Each row of a before or after table is a point. The points were changed in one or more steps. Then noise was added and the rows were shuffled. The steps act on how far a point lies along the listed directions, d1 being the first. What was done? A step turns or swaps two directions, mirrors them in a line or flattens them onto one, adds a multiple of one to another, or multiplies one. Angles are multiples of 10 degrees, from the lower direction toward the higher: turns from -170 to 170, lines from 10 to 170 but not 90. Use the fewest steps. Two steps may share a direction if one is a turn and the other turns, adds or multiplies; they go together, in the order done. Otherwise the lowest direction goes first.

Directions:
(1): [60  9]
(2): [  9 -60]
Before, 13 rows:
[[-48   3]
 [ -5  11]
 [ 13 -26]
 [-42 -44]
 [ 30  -5]
 [-41 -15]
 [ 21 -17]
 [  0  17]
 [-54  13]
 [  4  32]
 [  2  34]
 [  0  -4]
 [-42   5]]
After, 13 rows:
[[-36 -41]
 [  9 -12]
 [-36 -33]
 [  7  27]
 [-42 -12]
 [-61   9]
 [  1 -12]
 [-28 -30]
 [ 21  27]
 [ -4   6]
 [ 20 -26]
 [ 22 -26]
 [ -2  28]]
Steps: mirror d1 and d2 in the line at 170 degrees

Directions:
(1): [-20 -47 -54  13]
(2): [ 60  18 -32  27]
Before:
[[-53 -36  -6 -20]
 [ 26  -1 -17  16]
 [-34   2   4  -4]
 [ 43  25 -13  15]
 [ 24  -7 -38  28]
 [  1  -8 -26  14]
 [ 26  -3 -58  36]
 [ -3   9 -23  -5]
 [-35 -37  -8 -16]]
After (9 x 4):
[[-13 -29 -59  26]
 [-11   5 -19  -8]
 [-16 -14 -20   7]
 [-50 -11  30 -31]
 [-25  15  17  -6]
 [ 10 -16 -24  14]
 [-37 -21  21 -26]
 [ 33   3 -39  20]
 [ -5 -30 -41  20]]
Steps: turn d1 and d2 by -40 degrees

Directions:
(1): [  7  40  23 -28   6 -38 -26  51]
(2): [ 41  33  28  60  -5 -13  15 -12]
(3): [ 38   4   9 -19  16  58  31  34]
(4): [-31  50  28 -31 -14  18  22 -39]
Before:
[[ -6  -1   4  26  -8 -13   6 -20]
 [ 10  14  14  17   8  -1  -1  -6]
 [ 16   6  12  12   5  -8  15  -3]
 [-25 -19 -20 -24   0   5   7  -3]
 [ -4  -9  -8  20   1   2   8  -9]
 [-12  -2   8 -13  -3 -18 -13  -4]
 [-23 -24 -23 -57  12  10 -21  19]
 [ 20 -17  -4  14   4  -9 -15  17]
 [ 13 -12 -10  31   1   7   8 -17]]
After:
[[  1   3  -6 -26  11   6  -9  26]
 [  3 -33 -13   0   1  -2 -16  10]
 [ 25  14   9  21   0 -10  14  11]
 [ -7  -2   4 -23   3  23  11  14]
 [  0   2  -3 -10   7   4   2  25]
 [ 40   4   5  61   3 -20  -5 -11]
 [ 14 -12   8  12   1  15  13 -13]
 [-14 -11  -2 -23   3  -8   6  -6]
 [-19  -2  -1 -16  10   9  -8  -8]]
Steps: turn d1 and d3 by -150 degrees; mirror d2 and d4 in the line at 80 degrees

Directions:
(1): [ 13  54  16 -13  -7   3 -33 -24  24]
(2): [-11   1  55   6 -18 -28 -12  14 -34]
(3): [ 19  19 -24  16 -11  -1 -22  60  -2]
Before (12 x 9):
[[  8  40  -5 -11  -6   0 -34  14  20]
 [  1 -12  18  20  -4 -28  -3  60 -31]
 [  4  13  52 -16 -11  -4 -13 -31   5]
 [ 12  35  -8  -6   1  10 -14 -12  20]
 [ -4 -33  35   1  -8 -26   6  34 -29]
 [ -1  13 -20 -20  -1   8 -15 -26  16]
 [ -5   8  30 -12  -6  -4  -3 -13  -6]
 [  8  -7   7   3  -4  -4   0  -3  -8]
 [  3  13  11  22 -16  -4 -12  56 -15]
 [  2  -6 -33   3   6  -9  11  17   9]
 [ -6  17  17   6 -10  -3 -26  -2  -4]
 [ -7  26  44  -9 -16 -26 -18 -25  -3]]
After (12 x 9):
[[  2  22  10  -9   0   5  -5 -31  15]
 [  5   9 -20   1   4 -14   0  20   8]
 [-10   1  -6 -20  -1   2  -7 -34   4]
 [ -9  -3  20 -11   1  -2   9 -15  -5]
 [  6  -7   1   6  -5  -3   2  -3  -5]
 [ 16  16   1  14  -1 -15 -20  52  -4]
 [-10   9  12   1  -4   3 -17 -18   6]
 [-12   3  25 -11  -4 -17   3 -35   1]
 [  0  35   8 -20  -3   2 -26 -18  25]
 [ 11  36   4  14 -14   7 -22  34   9]
 [  8 -20   7   1  -2 -15  -3  45 -13]
 [ -2 -15  35 -15  -1   2  11 -39   5]]
Steps: turn d1 and d3 by -40 degrees; multiply d2 by 0.4

Directions:
(1): [  5 -23  26  11  58  24  28  24   2 -33   5  48]
(2): [ 57  42 -18  25  -2 -41  20  -1 -31 -16 -15  22]
(3): [-13 -31 -60   5   3 -15  -7 -28  39 -18 -39  29]
Before:
[[ 10 -15 -30  20  15 -22  10  12  13 -31 -28  31]
 [ 11   7  44 -10   4  12   6   2 -11   7  -1 -20]
 [ 52   8  -4  18  18 -41  19   4   3 -38 -11  54]
 [-40 -11 -38 -18 -60  -1 -26 -21  32  29 -10 -38]
 [ 19  36 -16 -11 -44 -32 -18 -37 -11  35 -13 -29]
 [ 24  29  -4  16   2 -14  26   5 -20  -2  -9  15]
 [ 39  15  -7  16  16 -34  37   7 -13 -18 -22  29]
 [ -7  19 -12 -17 -59 -23 -28  -4 -16  41  -6 -45]
 [-18  -6 -14 -17 -37   5 -27 -19   8   5  -9 -29]
 [ -9  15   1 -19 -41 -18 -18  -9  -9  29   8 -50]
 [ 27  23  -2  18 -18 -38  13  -3 -29   3  -9  -7]]
After:
[[ 19  16  13   1  -8   1   1   4 -22 -14   1  -3]
 [ 23  31  23   7 -15  -3  22  23 -27   4  15  -3]
 [-44 -39  10 -23   1  18   0   1  31  14  -2 -17]
 [-26 -14  31  -8  -4  19  -8  30   1   9  18 -28]
 [  2  -9 -10  -1  -4 -12  -2  10  -6   2 -16  13]
 [-37 -22 -11  -8   0  19   2  -6  26  11  -8  -1]
 [-37 -41  -3  -3   0   4  -5  -9  22   4  -9  -6]
 [  8  -1 -14   1   2 -21   5  -4  -1 -10 -12   7]
 [ 16  -5 -12   0   3 -14   4 -23  13 -11 -39   8]
 [-37 -40  27 -28  -6  18 -24   1  42   7  21 -11]
 [-11 -14   7 -15   8   9  -7 -20  16  12  -6   4]]
Steps: multiply d1 by 0; turn d2 and d3 by 160 degrees

Directions:
(1): [-21  11 -10 -19  12 -11 -15  30  12  -5  -9  28  -8 -45  10  17  23  18]
(2): [-37 -12   7  -5  -2   0  18 -20  32  19 -28  -1 -31  23  -5  -3  29  -6]
(3): [ -3  -3 -60   3  -4  22 -13 -16  31 -14  -1   6  27  13  15   0   2  -3]
(4): [-15 -39  16   3  24 -15  -1  10  22   7  22  -5  37  12 -15  30  -2  13]
(5): [-21 -49 -13  21 -10  -8  11  16 -27  -3  -5  -7  -7  -8  42 -14  -4   0]
(6): [-15  16  -3  12  -7   0   2  16  32  14  30 -21 -14  -6   0 -36 -23  37]
Before, 9 rows:
[[ 22  14  10  -5   4 -13  -6   0 -29  12  14   1   2  -6 -15 -10 -19   6]
 [-24  -3 -32  -1 -32   9   5 -23  -7  -4 -27  -8 -34  15  23 -24  16 -14]
 [ 14  -4   0 -15  -2  -1  -8  -7  -1  -6 -11  15  19   7 -15  28  17 -23]
 [  8  29  13 -26  10  -1  -4   2  22  -7  -1  17  -6  -9 -34   7  13  -1]
 [ 34  52  -7   1  -1  18 -13  -1  26  -5  26   5  -3   0 -30  -6 -23  -2]
 [ 18  32  -4  -5   0   8  -5  19   7   1  31 -10  11 -19  -3 -28 -30  33]
 [ 19  37 -60   0 -15  29 -35   2   2 -24 -29  20 -10 -27  23 -15  26 -13]
 [-10 -21  -9  -1   6  10 -11 -20  23  12   5   5  25  26 -11  10   5 -12]
 [ 18   0  -3 -14   1  -3  -8  20 -58 -26 -11  41   6 -24  28  31   6 -19]]
After (9 x 18):
[[-28   1  -2 -14 -21  -7   5  -8 -20   0 -36   5 -47  -7  14  -7  30 -14]
 [ 17  32 -31  -3 -10  23  -5   1  16  -3  19 -11   9  -3   5 -35 -26  22]
 [ 26  13  20  -7  -1   6   7 -17   3  -6   9  -7   4  24 -37  -7 -10 -14]
 [ 21  19 -19  -9   4  -6 -18   0 -16   2  13  11  16 -12  -7  -5 -15   9]
 [ 10 -14   7 -10   0  -4  -3  -9   5  -1  -6   8  22  17 -19  28  14 -22]
 [ 23 -29 -21   5  -5  10  -1  -9 -48 -26  -3  20  33  20  28  26  -8 -32]
 [ 27  51 -20  -1  -5  24 -11 -14  36  -6  13   8  -6   9 -27  -7 -13 -10]
 [-26 -15   8  -9  11  -1  -8  -7  32  22   1  10   6   9 -16  11  17  -1]
 [ 16   2 -39  15 -25  34  -7 -39  -4  -9 -45  -4 -18  32  13 -21  28 -44]]
Steps: mirror d1 and d5 in the line at 80 degrees; turn d2 and d3 by -50 degrees; turn d4 and d6 by 20 degrees

Directions:
(1): [ -6 -20  -3   8 -15  34  30 -12  22  39  15  -2  -8 -35  14 -22  48   5
  49  -7 -36 -14   0   6]
(2): [  4   3   1  -6  29  46 -15   9  -5  -4 -22  -1  11   8   2 -45  34  45
 -34  31   6  29 -23  25]
(3): [ -5  21   6 -26 -20  -6   0 -28 -36   2 -30  27  -8   3  -7 -17  59 -17
  -6 -30  30   8  32 -30]
(4): [ 12  12  60  15  30   0   5  25   2 -18 -40 -22   8 -26 -14 -17 -16  -6
  29 -16 -21  23  41  -2]
(5): [ 16 -32  25  27  -8 -23  -6  12  18  -3 -16  35  32   9 -17  53  43  24
  21  18  23   1  -1  17]
Before (10 x 24):
[[  8 -19  18  17 -13 -22   6  10   3  -6  -9  19  23   4  -4  44  20   3
   27   8  13  -8   9  -2]
 [  0   8  -6  -7  -9 -20   1  -4  -5  -6   5   8  -3   2   5   6  11  -6
    6   0   9  -7  -1  -6]
 [ -3  27 -11 -15  13  18  -5   5  -1  -4  -2 -29 -18  -3  -2 -43 -39  -1
  -26  12 -17   2   3  -3]
 [  7  -5  31  18  -9 -12   6   9  13  -3   0   5  21  -5   1  30  -8   5
   25   4   3  -8  10  13]
 [ 13   6  45  10  -8 -31   3   7  -3 -14 -18   1  14  -9 -20  45  -5 -19
   39 -16   7   2  28 -20]
 [ 12  13  10   5  23 -34 -33  27 -21 -45 -27  20  26  51 -23  33 -25  11
  -57  24  56  25  -2   4]
 [  6 -15  -1  14 -21 -28  -2 -10   8   0   5  21  10  13   5  51   9   7
   -5   6  22 -11 -14   7]
 [  9 -13 -11  12  -4 -19   0   4  -5  -4  11  15   6  28   5  31  -9  -3
  -13  10  12  -9  -6   4]
 [  6 -25  13  21   3 -13   0  10  23  -7 -18  20  27   4  -1  21  27  30
    7  17  14   9  -3  13]
 [ 14  -3  28  22  17 -30 -25  36   4 -35 -25   6  29  11 -11  39 -17  13
  -17  10  24  16  20  17]]
After, 10 rows:
[[ -8  33 -22 -28  -6  10  -4 -11 -16  -1  -3 -12 -25   4  -3 -39 -16  -9
  -33   0   0  -3  11 -17]
 [  7   3   9   4   6 -17   0  11   6 -10   5  -4   1  -7   5   5  -9  -1
   13   9  -5  -3  -3   5]
 [  5  -6 -11   5  -6 -26 -30  13  -7 -22  -9  26  21  30  -3  42  12  20
  -43  16  44   5  -4  14]
 [  8 -29   9  22  -3  -8   3  18  12  -4  -1  15  25   7   1  39  13  19
   16  27   9  -6 -12  12]
 [ 16 -12  37  24  10 -14  -4  15  15 -12 -24   1  21  -3  -3  29  -2  22
    5  11   3  12  -1  19]
 [  5 -21  10  14  -9 -21   2   0  15  -3 -24  28  22   5  -1  26  38  21
    7   5  24   6   6   3]
 [ 19  -5  22  18  20  -6  -3  22  -6 -13 -19   1  14  17  -3   8  -8   7
   -9  12   4  11  10  12]
 [  7 -19 -15  11 -14  -6  -9   7  20   1  32   2  16  18  -2  55 -15  19
   -1  33  10 -10 -47  12]
 [ 11  17  12   2  10 -52 -27  19 -26 -45 -26  26  21  48 -26  44 -26  -6
  -45   7  58  17  15 -11]
 [  5  -9   9  10 -10   8  -2   2  11   2   8  14  23  10   9  19  12  28
   -3  24  16  -4 -19  23]]
Steps: turn d2 and d3 by 100 degrees; multiply d4 by -1
